Rows are points. A path goes straight from each point to the next, and from the last back to the first. The post is the endless flat space through its rows: a point in 2 columns, a line in 3, a plane in 4, and so on, so that a path can go around it. How many times does the path go around the post? Going back the other way cancels.

Post:
[[.08, .06]]
Path, 9 rows:
[[.55, .44],
[.33, .71],
[.56, .30],
[.38, -.33],
[-.16, -.64],
[-.48, -.07],
[-.39, -.52],
[.28, -.31],
[.63, .06]]
Times around: 0

Post:
[[.60, .08, .42, -.32, -.58, .56, .03, .54],
[-.31, -.15, .62, .46, .43, .36, .21, .40],
[-.04, -.16, -.16, .71, -.08, -.52, -.71, .49],
[.30, .42, -.39, -.24, .02, .38, -.24, -.37],
[-.32, .42, -.11, -.27, .49, -.11, -.04, -.05],
[-.02, .25, .37, .33, .05, -.09, .16, -.16],
[.94, -.15, -.87, .66, -.67, -.54, .60, .09]]
Path (13 x 8):
[[-.18, -.17, -.21, .02, -.60, -.39, -.44, .22],
[-.04, .67, .03, .30, -.36, -.60, -.02, -.45],
[.19, .57, .51, .30, -.76, -.56, -.11, .51],
[.11, .51, -.22, .29, -.38, -.42, -.15, -.06],
[.44, .25, -.29, .66, -.04, .34, .48, -.10],
[.10, -.03, .44, .67, .34, -.07, -.26, .59],
[.55, -.02, -.07, -.38, -.01, -.19, .04, .10],
[-.29, -.42, -.10, .22, -.03, .39, -.57, -.12],
[-.65, .22, .13, -.31, -.31, .15, -.15, .45],
[.32, .50, -.24, .41, -.47, .06, .33, .37],
[.61, .42, -.38, -.34, .08, .75, -.47, .40],
[.21, .31, .00, .48, .89, -.54, -.30, -.65],
[.18, -.42, .56, -.32, .36, .08, .16, .35]]
Times around: 2
